Rows are points. Each copy is the shape, with its points in the same order, stretched, turned, moved and blurred by noise. Say if it was mirrored as well.

Shape:
[[-34  41 -15]
 [-39   9 -33]
 [  7 -53  -7]
 [  4 -61   0]
 [-22  50 -47]
 [ 51   6 -43]
 [  6  50  10]
 [-27  43 -32]
 [ 25  49 -10]]
Copy 1 (9 x 3):
[[  8  22 -44]
 [-16  -8 -27]
 [ -3 -27  30]
 [-12 -21  37]
 [ 26 -15 -58]
 [ 59 -57   1]
 [ 26  42 -37]
 [ 12  -3 -45]
 [ 46  15 -37]]
Copy 1 is: only turned
Copy 2 (9 x 3):
[[ 26  34  20]
 [-11  21  28]
 [-56 -49  -3]
 [-64 -53 -11]
 [ 27  24  47]
 [ -9 -57  34]
 [ 47  -2   1]
 [ 22  23  35]
 [ 36 -15  17]]
Copy 2 is: mirrored

Shape, 8 rows:
[[ 39 -13 -21  28]
 [-52  -1  49  -9]
 [ 38  19  11  26]
 [ 25  51 -61  27]
 [-26   9  23 -48]
 [-49 -31   9 -18]
 [ 11  17  -9  -6]
 [ 13   7  18  24]]
Copy 1 (8 x 4):
[[-45 -31  17  -2]
 [ 82  17  -7  35]
 [ -3 -43   0 -26]
 [-59 -13 -73 -26]
 [ 48  53   9   0]
 [ 33  41  15  56]
 [ -5  11  -8 -14]
 [ 17 -33  -4  -2]]
Copy 1 is: only turned
Copy 2 (8 x 4):
[[  14  -48    9   45]
 [ -27   38   41  -20]
 [ -31  -48   20   30]
 [  -2 -116  -13   -4]
 [   2    1   74  -36]
 [  27   15   29  -24]
 [  -8  -50   29   -4]
 [ -21  -20   13   31]]
Copy 2 is: mirrored

Shape:
[[-55  57  10  65]
 [ 18  -7  14 -30]
 [ 34   9  17 -17]
 [ 13  -8  13  -1]
 [-34 -31  19  19]
 [-41  17 -55  61]
 [ -8 -25   3 -17]
 [ 10  25 -22 -27]
 [  9   0 -17 -60]]
Copy 1 (9 x 4):
[[ 19 101 -33 -30]
 [ 15 -30  24 -31]
 [ 37 -19  44 -37]
 [ 17   1  21 -17]
 [-25  41 -17  -9]
 [ 28  62 -71  59]
 [ -1 -15  -8  -7]
 [ 39 -42 -16 -15]
 [ 17 -74 -22 -21]]
Copy 1 is: only turned
Copy 2 (9 x 4):
[[ 97 -49  28 -31]
 [ -1  30  -4   8]
 [ 18  31 -22  14]
 [ 13   0   2  17]
 [  8 -40  56  23]
 [ 43 -66   3 -36]
 [-11   1  22   9]
 [ 14  38 -29 -34]
 [-19  57 -14 -28]]
Copy 2 is: mirrored

Shape, 12 rows:
[[  -1  -24   53   10   22   13]
 [ -18   28  -14   12  -12  -36]
 [  23  -43  -11  -55   13   37]
 [ -16   38  -26  -12  -15   -5]
 [-104   61  -29  -31  -37  -25]
 [  64   20   32   -4   21  -21]
 [  47  -28    8   -4  -44  -54]
 [ -64  -23  -21  -14  -25   10]
 [ -30  -46   45  -18    0    7]
 [ -22   29  -23   -1   35  -20]
 [  26  -34    2   -6  -17   42]
 [  28   28  -10  -25    8   16]]
Copy 1, 12 rows:
[[  -5   57    4    8   12   27]
 [ -17    6  -60   25   46  -15]
 [  10   -8   37  -48  -42   37]
 [  -2   -3  -66    6   20  -10]
 [ -19   17 -120   -6   29  -76]
 [  -1   26  -22  -15   54   63]
 [  28  -11   17   11   70   -3]
 [  -1    3  -19   12  -15  -46]
 [   2   47   15  -11    6   -6]
 [ -56   10  -55   -8   19    9]
 [  43   -4   28   22  -21   21]
 [   9   -1  -39  -12    6   38]]
Copy 1 is: only turned
Copy 2, 12 rows:
[[-11  10 -11  37   3  31]
 [ -2  12  23  -3  -8 -42]
 [ 28  -4 -41 -21  -2  52]
 [ 38  21  20 -19  -7 -21]
 [ 20  42  97 -50  -1 -22]
 [ -5  14 -50  23  26 -26]
 [-41 -65 -13   0  30 -68]
 [ 14 -15  49 -24 -20  17]
 [-19 -16  12  13   8  39]
 [ 17  47  -1  -6 -32  -4]
 [ 34 -33 -25   1  14  24]
 [ 42  21 -30 -15   5  -2]]
Copy 2 is: only turned
Copy 3:
[[  34  -18   27   19   17   22]
 [ -67   29  -13    1  -11   -3]
 [  39    2  -22  -22   33  -31]
 [ -33   43  -21  -15  -19  -12]
 [ -78    0  -36  -42 -121   -1]
 [  10   45   -9   61   52  -17]
 [ -75   -1  -45   40   81  -25]
 [ -34  -20   -3  -50  -37    9]
 [  13  -50    8    7    4   18]
 [ -18   35   13   10  -36  -26]
 [  12    4  -14  -25   49   19]
 [  15   41  -21    3   10   -9]]
Copy 3 is: only turned
Copy 4 (12 x 6):
[[  5 -21   5  18  11 -36]
 [-11  10 -59  11  -7  13]
 [  9 -59  24 -21 -23  11]
 [ -7  18 -32   0 -26  19]
 [-41  40 -55  46 -72  29]
 [-17 -10   7 -35  48  -2]
 [-11 -26 -67 -45  -5 -28]
 [  9 -16 -49  33 -66  -2]
 [ -6 -37  -7  23 -23 -40]
 [-11 -17 -18  28  14  44]
 [ 38 -13 -14 -23 -31 -26]
 [ -3   2   6 -24  -3  21]]
Copy 4 is: only turned

Shape:
[[ -3 -10  -9 -35  32  14  33  18]
 [ 14  43  23 -20 -43   7 -45   5]
 [-20  56  10 -11 -56 -11 -10 -20]
 [-23  41  48 -13 -41  -4 -45  12]
 [  8  94 -17 -10  16 -56 -22 -62]
 [ 41 -27 -11 -14  29 -23  43 -26]
 [ 12  90  50  -2 -52 -40  -8  15]
 [ 18  76  52 -23  -9 -31 -51 -12]
 [-18 -37 -12   4  51 -36  31 -11]
 [  3 -14   6  38  27  25  16  28]
 [-16  55  67 -20 -35 -22 -18 -47]
 [ 28  -8  -3  23  38  31  31 -20]
 [ 29 -30 -22  18  17 -25   3 -17]]
Copy 1 (13 x 8):
[[ 26 -28  39 -32  -1  -3  -3   3]
 [ 30  39 -44 -19 -24 -27  38 -48]
 [ 27   6 -27  -9 -56 -18   2 -65]
 [ 20  14 -70 -27 -36 -43   8 -36]
 [ 44 -34 -44  55  -6   4   7 -80]
 [ 35 -16  64  41  -2 -27   8   9]
 [ -9  -5 -56   8 -56 -51  23 -85]
 [ 30  -6 -65  20 -12 -50  45 -63]
 [ 38 -48  22  35   3  -5 -34  34]
 [ -7  14   0 -20  26 -11 -35  18]
 [ 58  -4 -61  15 -32 -64   9 -75]
 [  8  18  36   4  43  -8 -19 -13]
 [ 20   3  17  58  -4  -2  -4  30]]
Copy 1 is: only turned
Copy 2:
[[  1 -38 -24   4   2   1   9  -5]
 [-24  68  42  19  -4 -26  28 -29]
 [ -6  86  36  -2 -14  -3  11 -59]
 [ 14  72  41  24  11 -17  31 -25]
 [-47  60  50  -3  68  14  -9 -36]
 [-31  -3 -39  -4  23 -15 -45   1]
 [ -4 121  54 -10  44 -48  36 -62]
 [-20  68  52  31  62 -33  16 -27]
 [  8 -24 -45  -2  31  16 -34  35]
 [ -5  12 -59  -3 -11   5  31  34]
 [ -1  79  30  39  33  -6   1 -52]
 [-35   4 -61   7  -4  15   7   8]
 [-32  24 -34  -4   7  -8 -35  26]]
Copy 2 is: mirrored
Copy 3, 13 rows:
[[ 29 -32 -19   7  33   8 -44   9]
 [-42  29  -1   7  24   2 -11  24]
 [-14  47   0  18  22  10  26 -10]
 [-37  19  18 -16  36 -13  -4  14]
 [-17  47  20   8 -70  17   2   1]
 [ 35 -20 -42  35 -17 -15 -17  24]
 [ 11  54  33   4  12 -21   0  47]
 [-41  40  21 -35 -14 -15 -33  45]
 [ 20 -48 -22  18 -14 -29 -23 -23]
 [ 25 -68  17  32   9 -28  -2  38]
 [-27  49  -4 -41   2   6  11   6]
 [ 33 -57 -11  20  -9   4   9  46]
 [ -6 -30 -28  49 -30 -27   9  11]]
Copy 3 is: only turned

Shape (14 x 9):
[[ 24 -41   7   9 -84 -41 -61 -39  11]
 [ 19  40  15   5  -8  34  59  21   6]
 [-47  32  35  23  25  20  -3  19  -2]
 [-53  24  36  37  23 -25  30   4  26]
 [-62  14  32  -4  38  15  54 -29  18]
 [ 35 -75  57  -1 -63 -10 -18   1   6]
 [ 53 -27  -4  28 -12 -53 -15 -12  34]
 [-19  -4   2  -2  48   1  25  14 -24]
 [-44  30 -35  -2  34  29  42   3  28]
 [ 72 -19 -11   3 -51 -13 -41  10   1]
 [-34  47  23 -62  19 -12  43  41  14]
 [ 67  34   7 -46 -35 -33  11 -22 -51]
 [ 20  27  -4 -35 -65 -27  63  41 -69]
 [ 18 -55   8  15 -46 -17 -10   7   3]]
Copy 1, 14 rows:
[[-70  33 -19 -14  16  -1  34 -28 -14]
 [ 38 -62 -43 -27 -31  -4   8  37 -10]
 [ 26 -12   9  -7  21  27  14  79  28]
 [ 35 -23  -8 -10  57  67  34  62   1]
 [ 64 -31  53 -20  32  13  25  74  -9]
 [-36  30 -39 -44  42 -39  32  24 -39]
 [-12   8 -63   1  17  40   2 -11 -42]
 [ 46 -16  19 -26  28  22 -35  64 -10]
 [ 79 -14  23 -28 -24  36   6  42  -4]
 [-37  10 -66 -10 -24  -8  -5 -27 -11]
 [ 88 -47 -17 -43  25   3   1  14  58]
 [-12 -56 -18   7   5 -19 -40 -38  18]
 [-11 -77 -11 -84   1 -20 -21  -8  32]
 [-25  22 -26 -48  17   4  20  21 -30]]
Copy 1 is: mirrored
Copy 2, 14 rows:
[[-34   0   5 -56 -43   4 -33  15 -46]
 [-17  49  14  40  16 -11  21  -8  19]
 [  5  34 -30 -38  40 -16  50   3  11]
 [-34  22 -49 -58  62 -22  40  -2  43]
 [-25   4 -20 -39  51 -23  74  32  49]
 [-26  13 -25   1 -30  13 -28  88 -38]
 [-22   9   3 -18 -26 -23 -57   8   3]
 [ 22  -4 -19   2  20   2  21  11  22]
 [  4  14  41 -14  50 -22  39 -35  19]
 [  7  20  26  19 -54  -1 -57  -2 -45]
 [-21 -17 -32  40  37 -29  53  -4   0]
 [-25 -12  -6  38 -80   3  -1   0  -6]
 [-30  -1 -19  40 -13  54   2 -40 -14]
 [-12  10  -4 -19  -9  21 -33  28 -28]]
Copy 2 is: mirrored

Shape (15 x 11):
[[  5 -37 -20  40  30 -11  27  -8 -31  50  -8]
 [ 16  16 -42 -31   7  10 -18   5  21 -70 -11]
 [ 28  23 -24 -71  38  18 -40  19  -9 -25   0]
 [ 10 -28 -47 -13  58 -48  24 -51 -10  48   1]
 [  5 -47 -16 -15   9 -25  12  -1   0  37 -48]
 [ 12  14  -6 -49  12  14 -17  -1  30 -66  -3]
 [-18 -22  39 -11 -47  15  58 -22 -32   9  40]
 [-23 -33 -13  10  97 -10  -4 -29  -4  39 -31]
 [ 22   6  40   1 -11 -16  62  37 -15 -20  28]
 [-24   3  38  11 -31 -35   2   4   4  19  38]
 [-13 -54  -8  20  44 -54 -11 -39 -57  27 -15]
 [ 10 -17  36  19 -43 -13  64  -4 -34  26  24]
 [-25  35 -49 -32 -24  24 -21  21   7 -44  -1]
 [-51   8  13 -31 -28 -24  41  20 -25 -20  20]
 [ 25  41  46  -4 -30 -18  69 -30 -41  17 -11]]
Copy 1, 15 rows:
[[  1  14  -2 -11  30  -2  47 -29  33  -4 -22]
 [  2 -58  -1   7  -7  52 -16  19 -39  -3  48]
 [ 31 -55  -2 -34 -11  27 -35   9 -26  33  29]
 [  2   2  34 -78  12  53  59 -37   7  14 -34]
 [-23 -47  35 -34  39  -1  35 -16  -3  -1 -33]
 [ 11 -61  29  13 -25  42 -28  14 -26   8  29]
 [  7 -32  -5  39 -46  -4  43 -20  58 -22 -31]
 [ 32   9  48 -48  67  36  34 -31  18  -6 -15]
 [-30 -44 -34  34 -25  14 -46 -24  46  20 -57]
 [-35   0  -2 -23 -49 -17 -31  -2  56 -21 -31]
 [ -7  -1  16 -61  29  19  61 -44  71  -4  31]
 [-35 -19 -28  30 -24 -28  36 -14  50   9 -48]
 [ 20 -53 -15  -5 -22  14 -17  64 -25 -32  45]
 [  2 -52 -29  -3 -28  19 -25  13  61 -39 -30]
 [-33 -22   8  32 -18  -4  43  35  73  38 -31]]
Copy 1 is: mirrored
Copy 2 (15 x 11):
[[ 28  56 -16 -38  22 -42   8  52 -18  15  34]
 [  4 -30  42  47  21  38  -2 -50 -12  16 -14]
 [-13   3  58  21  33  48  17  13   7 -39  -9]
 [ 79  27  -2 -11  43 -14  30  74 -42 -35  30]
 [ 40  83 -17  30  -5   6  26  35 -37   5  41]
 [  5 -24  36  52  -2  42  -3 -45  12 -22   1]
 [  7 -21 -42 -35 -61  11 -34   9 -21 -37  53]
 [ 54  78  12 -10  57 -13  19  48  32 -23  61]
 [ 10  14  11 -12 -41  -1 -36  -3 -23 -28 -33]
 [ -5  17 -63   9   8   5 -29  -9  -3 -57  16]
 [ 57  73 -18 -66  31 -20  48  15 -40 -40  47]
 [ 20  12 -54 -40 -58 -19 -22  21 -32 -18  12]
 [-25 -37  15  44  38  81 -35 -38 -14  23   5]
 [ 15   6  -7  -1  -8  81 -50 -18 -43 -41  12]
 [ 69  -2 -82 -56 -84  28  -8  27  -3 -33 -26]]
Copy 2 is: only turned
Copy 3:
[[ -6 -12 -17  -8  57  -1 -10   8 -53  -2  13]
 [ 39   4  -4 -24 -11  -4 -10  52  41 -15 -14]
 [ 15 -37   7 -14 -20   8  -5  38  31  25 -30]
 [ -4 -20  -7  15  33 -24  16  60 -26  11  49]
 [  4 -17 -10   0  10 -18 -31  13 -49   8  27]
 [ 23  14  14 -11 -15  -4 -13  22  54  -6 -23]
 [  0  24  13  16  31  38  -7 -79   0 -25  -9]
 [-50   6  18 -13  29  -8 -22  53 -20  11  38]
 [ 31 -19 -15  19  70   0 -33 -50   5  -6 -20]
 [-12 -10 -15 -19  22 -14  -7 -61  10 -24  15]
 [-16 -43  21 -15  26  -9   2  39 -40 -34  42]
 [ 22  -3  -7   9  63  11 -15 -71 -31 -13   2]
 [ 31   4 -20 -35 -33  32  -6  21  37 -17  -9]
 [ 11 -16  -8   8  11  36 -20 -38  27 -36  14]
 [ 47   1  18  -5  60  20 -15 -57   0  15  27]]
Copy 3 is: only turned
Copy 4, 15 rows:
[[   0   59   52   -7  -23   13  -18   -9  -70   -4  -43]
 [ -26  -46  -30  -22   13    9  -57   42   48  -10  -14]
 [   9  -60   25  -74   12   64  -10   44   39   17  -26]
 [ -16   21   48  -62    5   55  -54   46  -91  -66  -50]
 [ -23   42   43  -51   -4   45  -24  -14  -50  -14  -11]
 [ -10  -59  -39  -24   12   17  -20   29   53  -32   10]
 [  -3   62  -12   32  -25  -11   69   30   22  -46  -13]
 [  44   -4   72  -33    0   53  -53  -10  -61  -69   -7]
 [   5   36  -26  -14  -68  -40   48   14    9    1  -32]
 [  -3   -3    4  -15   22  -38   42   22  -45  -18   27]
 [  19   51   68  -31  -29   43  -55   30 -113  -55   24]
 [ -14   74   -2   21  -45  -25   55    2  -32   -8  -32]
 [ -43  -58   -4  -26   41  -16  -31   62   65    9   -3]
 [ -18   22    5  -35  -26  -44   25   62   41  -56   15]
 [ -39   27    2   28  -72    9   66    9  -19  -12  -17]]
Copy 4 is: mirrored

Shape:
[[  0 -23  11  10 -32 -22  23   9  11  49 -15 -32]
 [ 34   5   6  27 -17 -10  36 -20 -30  -9  28 -33]
 [ -4   4  22   0 -13 -30 -12   7  -1  13  39  15]
 [-19 -18  -8  44  23  31 -10  -6  26 -60 -46  45]
 [ -9  42 -51  30 -42  86 -22 -40   3   7 -58  41]
 [ 12  21  28   0 -16 -12   4 -12  32 -27  18 -34]
 [-12  14  -6  13  65  26 -13 -23   8 -21 -77  31]
 [-17  10  35  16  -5  -7 -15 -46 -19   5  27 -36]
 [-23  25 -30  -3  -4 -23   8   0   5  -8  19 -43]
 [ -7 -11  30 -20 -44 -19  23 -35  23  10  18 -45]
 [-19 -18  29   8 -19   7  -7  13 -16  -5  43 -73]
 [-26  21  -5  13   1  11 -26 -11 -30 -71 -93  44]
 [ 44  -9  14 -19 -18  -7 -27   7   9  13   8 -44]
 [-10 -30 -48   7  17  13 -35 -47  -1 -45 -58  41]
 [ -6 -11  20 -42  -1  15  29  -1 -13  -9  23 -14]]
Copy 1, 15 rows:
[[ 15 -33   9  27  28 -19  15  47   5 -17  29  -3]
 [  1  12 -47  34  50 -51   2 -41  -8 -57  10  16]
 [  2   2 -20  10   9  13 -28 -18 -19  16 -14 -32]
 [-12  27  81 -51 -77 -53  -6 -38  15 -11 -54  -5]
 [  4   0  49 -87 -19 -42  30  22  57  40 -55  81]
 [ 17 -31 -30 -10 -12 -27 -19 -17 -45 -20  20   8]
 [-24 -12  54 -49 -63 -32  14 -71  17  34  -1  -1]
 [ 15  -4 -70  26  -1 -41  27 -34  10  20  20 -20]
 [ 79  -4  -7   3  19  12 -11 -17 -38 -23  29  19]
 [ 23 -14 -41  -9  26 -52  25  46 -34 -12  39 -15]
 [ 39   8 -63  47  -8  -7  40  -2  -2 -30  16  -7]
 [ -1   4  72 -38 -26 -53  56 -49 -27   9 -79  21]
 [ 17 -69 -51 -14  14  -3   4   2   8 -42  25  -7]
 [ 11   0  47 -95 -20 -66  16 -37  44 -14 -49 -12]
 [-20  29 -17   4   9   1  46   1 -25 -28  17 -12]]
Copy 1 is: only turned
Copy 2:
[[   8  -11   12    5   14  -47  -10  -25  -20    9   30   21]
 [   9    3  -35   -7   24  -49  -56   42  -12   13   -7    5]
 [  -8   -3   -3   -2   18   -7  -35   11   23   19   20   39]
 [  11   -1   72    8  -21   32   18   -1  -16  -59  -57  -26]
 [ -23   62    3   -7  -20   60   14    9 -121  -44  -20  -33]
 [  -3    9   17  -28  -28  -10  -48   -3    7   -8    5   23]
 [ -15  -35   50    3   -7   28   -1  -52  -17  -52  -74  -69]
 [  19   -2  -27   -2  -27    8  -44  -16    0   38    9    5]
 [   0  -12   15   23  -15   13  -84  -14  -30   11   28   -4]
 [  19    1  -17  -16  -26  -14  -45  -44  -22   25   23   69]
 [  48   39   -4    0  -25  -12  -31   10   11   12   63   10]
 [   7   53   62   18   20    4    3  -51  -45  -16  -89  -37]
 [ -23   33  -13   -4   -2  -53  -11  -14   18  -11   20   17]
 [  -7   -2   12   52  -14   30   -8  -47  -44  -34  -82   -6]
 [  33   19  -27  -20    5    3  -45  -31   -3  -10   21   35]]
Copy 2 is: mirrored
Copy 3, 15 rows:
[[ 41  11 -43  21 -49 -23 -10  -5  34 -15  17 -14]
 [-17 -15 -31  61 -24  23  49  14  14  -2 -24 -22]
 [ 25 -14  -2 -12 -44  33 -13  20 -20 -27 -28  14]
 [-45  -8  27 -50  44 -28   1  37  10  41  -7  -4]
 [ 58   2  56 -43  54  11  47 -24  68  43 -11  26]
 [  3  12  34  36  -4  28  13  59 -35  -1  18 -13]
 [-58  24  33 -47  48   2  -3 -30   9  40  27  -8]
 [ 20  13 -27  -3 -20  56  24   3 -26  21  -9  12]
 [ 25  -3  29  54  17  18  -7 -18 -33  -2   8  -4]
 [ 50  49  -4  34 -24  11   8  19 -22   2   6 -22]
 [ 19 -15 -15  34 -66  -6   2  31 -43   2  -7  22]
 [-45 -21  52 -51  43 -27  30  -7   6  28  43 -64]
 [ 12  27  -4  36 -36 -20  26  49 -12 -48  15  32]
 [-20  46  10 -34  85 -36  40 -14   7  14 -11  12]
 [ -4  26  37  21 -53  -2 -10   1 -37  -7 -28 -10]]
Copy 3 is: only turned
